Each row of a before or after table is a point. One or more steps were done to the points. Then noise was added and the rows were shuffled. The steps act on how far a point lies along the listed directions, d1 being the first. Name the steps. A step turns or swaps two directions, mirrors them in a line or flattens them onto one, adds a multiple of one to another, or multiplies one. Angles are multiples of 10 degrees, from the lower direction toward the higher: turns from -170 to 170, lines from 10 to 170 but not 90. Use the fewest steps. Two steps may share a direction if one is a turn and the other turns, adds or multiplies; they go together, in the order done. Otherwise the lowest direction goes first.

Directions:
(1): [ 0.20 -0.13  0.49]
(2): [ 0.13 -0.49 -0.18]
Before (9 x 3):
[[-0.27 -0.04 -1.19]
 [-0.13 -0.16  0.23]
 [-0.06 -0.32 -0.20]
 [-0.06  0.05  0.53]
 [ 0.01  0.09  0.25]
 [ 0.06 -0.03  0.20]
 [ 0.20 -0.63 -0.15]
 [-0.04  0.10  0.07]
 [ 0.40 -0.47  0.27]]
After (9 x 3):
[[ 0.08 -0.02  0.18]
 [ 0.04  0.02  0.26]
 [-0.18 -0.03 -0.22]
 [-0.01  0.00  0.08]
 [-0.02 -0.01  0.51]
 [-0.03 -0.01 -0.15]
 [-0.18 -0.06  0.23]
 [-0.24 -0.08 -1.19]
 [ 0.20  0.07  0.25]]
Steps: flatten d1 and d2 onto the line at 160 degrees

Directions:
(1): [ 0.38 -0.41  0.20 -0.33  0.02  0.35]
(2): [ 0.50  0.43  0.33  0.17 -0.03 -0.08]
(3): [ 0.11  0.16 -0.30  0.11  0.59  0.31]
(4): [-0.40  0.08  0.55  0.08  0.17  0.29]
Before (14 x 6):
[[ 0.45 -0.52  0.70 -0.39 -1.02 -0.20]
 [ 0.06  0.26  0.13  0.26  0.14 -0.01]
 [ 0.02  0.19  0.04  0.02  0.36  0.07]
 [ 0.26  0.11  0.39 -0.08 -0.33 -0.18]
 [-0.25 -0.38 -0.25 -0.30  0.10  0.09]
 [-0.34  0.36  0.26  0.37  0.24  0.02]
 [ 0.76 -0.06  0.23 -0.30  0.16  0.21]
 [-0.34 -0.33  0.49 -0.23 -0.17 -0.10]
 [ 0.05 -0.10  0.23 -0.26 -0.44 -0.21]
 [ 0.18  0.27  0.19  0.06  0.14  0.07]
 [-0.17 -0.52 -0.52 -0.23  0.61  0.53]
 [ 0.01 -0.44 -0.56 -0.25  0.05  0.18]
 [ 0.53  0.16  0.42 -0.12 -0.23 -0.21]
 [ 0.21 -0.20 -0.06 -0.17  0.43  0.41]]
After (14 x 6):
[[ 1.02 -0.05 -0.73 -0.09  0.43  0.26]
 [-0.26  0.29  0.27  0.34  0.24  0.12]
 [ 0.50  0.26 -0.12  0.02  0.24 -0.01]
 [ 0.35  0.12 -0.40 -0.15  0.21  0.03]
 [ 0.03  0.19  0.25  0.24  0.03 -0.03]
 [ 0.66  0.28  0.06 -0.04  0.12 -0.09]
 [ 0.00 -0.09 -0.29 -0.05  0.61  0.20]
 [-0.14 -0.28  0.43 -0.17 -0.12  0.12]
 [-0.14  0.11  0.37 -0.03  0.02 -0.05]
 [ 0.51 -0.02  0.45 -0.26 -0.12  0.01]
 [-0.23 -0.50 -0.17 -0.28 -0.40 -0.04]
 [-0.65 -0.69  0.30 -0.33 -0.31  0.12]
 [-0.33 -0.37 -0.19 -0.28  0.00  0.01]
 [ 0.11  0.22  0.33  0.05  0.01  0.03]]
Steps: multiply d1 by 0.7; mirror d3 and d4 in the line at 70 degrees

Directions:
(1): [ 0.39  0.52  0.00 -0.02 -0.53  0.10 -0.11  0.31  0.23]
(2): [ 0.04 -0.31  0.04 -0.42 -0.35  0.39  0.45 -0.29  0.19]
(3): [-0.63  0.06 -0.17  0.29 -0.31 -0.17  0.37  0.23  0.19]
(4): [ 0.04  0.31 -0.63  0.19  0.30  0.42  0.10 -0.22  0.14]
(5): [-0.47 -0.02 -0.19 -0.43 -0.10  0.25 -0.59  0.12  0.03]
(6): [-0.06 -0.08  0.11  0.41 -0.32  0.46 -0.08 -0.05 -0.60]
Before (11 x 9):
[[ 0.65  0.41 -0.38  0.57  0.22 -0.27  0.00  0.03  0.21]
 [ 0.04 -0.49  0.05 -0.33  0.49  0.15  0.13 -0.23  0.15]
 [-0.34 -0.42  0.06 -0.24  0.05 -0.37 -0.27  0.10 -0.17]
 [-0.50  0.16 -0.57  0.15  0.04  0.32  0.34  0.05  0.05]
 [-0.36 -0.65  0.10 -0.21 -0.34  0.32 -0.26  0.23 -0.37]
 [-0.32 -0.12  0.14  0.25 -0.40 -0.06 -0.51  0.30 -0.50]
 [ 0.10 -0.24  0.13 -0.17  0.04 -0.19 -0.05  0.04 -0.19]
 [-0.16  0.23 -0.38 -0.12 -0.43  0.93 -0.07 -0.28  0.06]
 [ 0.10  0.34 -0.22 -0.37  0.37 -0.40 -0.40  0.12  0.50]
 [ 0.02  0.31  0.04  0.44  0.54 -0.24 -0.66  0.09 -0.45]
 [ 0.06 -0.33  0.15  0.18 -0.19  0.27 -0.02 -0.13 -0.03]]
After (11 x 9):
[[ 0.13  0.18 -0.21 -0.28 -0.28 -0.34 -0.16  0.30  0.34]
 [ 0.32  0.17 -0.04  0.42 -0.38  0.66  0.57 -0.40 -0.12]
 [-0.19 -0.53  0.06  0.50  0.32 -0.21 -0.36 -0.13 -0.63]
 [ 0.45  0.22 -0.56 -0.14 -0.18  0.20  0.25  0.25  0.57]
 [ 0.28 -0.05  0.66  0.13 -0.19 -0.53 -0.20  0.18 -0.29]
 [ 0.25  0.45 -0.58  0.30  0.23 -0.22  0.06  0.09  0.37]
 [-0.35  0.13 -0.11  0.35 -0.49  0.34  0.31  0.24 -0.30]
 [ 0.14 -0.19  0.23 -0.50 -0.27  0.36 -0.32  0.22  0.08]
 [ 0.11 -0.01 -0.17 -0.30  0.13 -0.14 -0.10  0.06  0.09]
 [ 0.18  0.53 -0.12  0.40  0.45 -0.20 -0.67  0.16 -0.28]
 [ 0.09 -0.12 -0.19  0.00  0.05  0.26 -0.02 -0.20  0.35]]
Steps: turn d1 and d5 by -120 degrees; swap d4 and d6

Directions:
(1): [ 0.28 -0.46  0.30  0.01  0.63  0.07 -0.19  0.39 -0.08 -0.18 -0.14  0.35]
(2): [-0.33 -0.19  0.16 -0.26 -0.18 -0.53  0.10  0.67 -0.09 -0.04  0.15 -0.35]
(3): [ 0.49 -0.10  0.10 -0.19 -0.33  0.42  0.29  0.31  0.60 -0.01  0.21 -0.07]
(4): [ 0.03 -0.50  0.33  0.63 -0.26  0.12 -0.27 -0.15 -0.07  0.09  0.07 -0.46]
Before (13 x 12):
[[-0.41  0.33 -0.18 -0.24 -0.30 -0.41  0.18 -0.03 -0.07  0.05  0.19 -0.06]
 [-0.16  0.02 -0.16  0.41 -0.20  0.09 -0.14 -0.72 -0.10  0.15 -0.01 -0.31]
 [ 0.05  0.27 -0.17  0.10  0.02  0.25 -0.24 -0.44 -0.09 -0.10 -0.11  0.13]
 [ 0.06 -0.38  0.17  0.32  0.02  0.05 -0.23  0.06  0.10  0.12  0.14  0.01]
 [-0.09 -0.27  0.21  0.08  0.11 -0.25 -0.11  0.16 -0.25  0.03  0.04 -0.20]
 [-0.32  0.51 -0.49 -0.01  0.22 -0.13 -0.07 -0.52 -0.26  0.03 -0.12  0.22]
 [-0.03 -0.08  0.11  0.14 -0.26 -0.04 -0.05  0.23  0.08  0.01  0.08 -0.40]
 [-0.12  0.08 -0.08 -0.09  0.08 -0.17 -0.03 -0.26 -0.09 -0.04 -0.17 -0.08]
 [-0.27  0.41 -0.40 -0.16 -0.20 -0.18 -0.06 -0.12 -0.11 -0.01  0.11 -0.05]
 [-0.21 -0.04  0.05 -0.09  0.24 -0.33 -0.19  0.28 -0.31 -0.25  0.03  0.07]
 [-0.14  0.23 -0.23 -0.09 -0.01 -0.04 -0.04 -0.11 -0.04 -0.05 -0.04 -0.10]
 [-0.37  0.04 -0.08  0.17 -0.42 -0.34 -0.15 -0.17 -0.16  0.10  0.14 -0.35]
 [ 0.03  0.43 -0.22 -0.07 -0.40  0.11  0.23 -0.34  0.24  0.04  0.17 -0.09]]
After (13 x 12):
[[-0.67  0.71 -0.44 -0.12 -0.46 -0.45  0.17 -0.58 -0.24  0.17  0.14 -0.08]
 [ 0.21 -0.49  0.24  0.30  0.14  0.16 -0.24  0.17  0.17  0.09  0.11  0.13]
 [-0.71  0.47 -0.38  0.33 -0.48 -0.48 -0.25 -0.78 -0.46  0.23  0.03 -0.34]
 [-0.37  0.36 -0.32 -0.03 -0.07 -0.20 -0.08 -0.25 -0.22 -0.01 -0.06 -0.19]
 [-0.34  0.23 -0.14  0.10 -0.06 -0.20 -0.29 -0.29 -0.36 -0.11 -0.09 -0.12]
 [ 0.20  0.06  0.03  0.13 -0.38  0.28  0.06  0.03  0.33  0.05  0.09 -0.32]
 [-0.71  0.23 -0.29  0.49 -0.39 -0.38 -0.20 -0.92 -0.48  0.26 -0.02 -0.60]
 [-0.66  0.69 -0.62 -0.07 -0.36 -0.41 -0.10 -0.46 -0.36  0.07  0.09 -0.19]
 [-0.39 -0.02 -0.01  0.11  0.76 -0.46 -0.47 -0.06 -0.75 -0.30 -0.23  0.37]
 [-0.13 -0.21  0.14  0.22  0.47 -0.23 -0.31 -0.16 -0.49 -0.02 -0.17  0.06]
 [-0.46  0.18 -0.16  0.00  0.20 -0.44 -0.17 -0.44 -0.42  0.01 -0.23 -0.10]
 [ 0.02  0.63 -0.31 -0.21 -1.03  0.15  0.51 -0.28  0.57  0.14  0.41 -0.45]
 [-1.21  0.68 -0.65  0.16  0.31 -0.92 -0.35 -0.76 -1.06  0.11 -0.27 -0.03]]
Steps: multiply d1 by 2; flatten d2 and d4 onto the line at 100 degrees; multiply d3 by 3
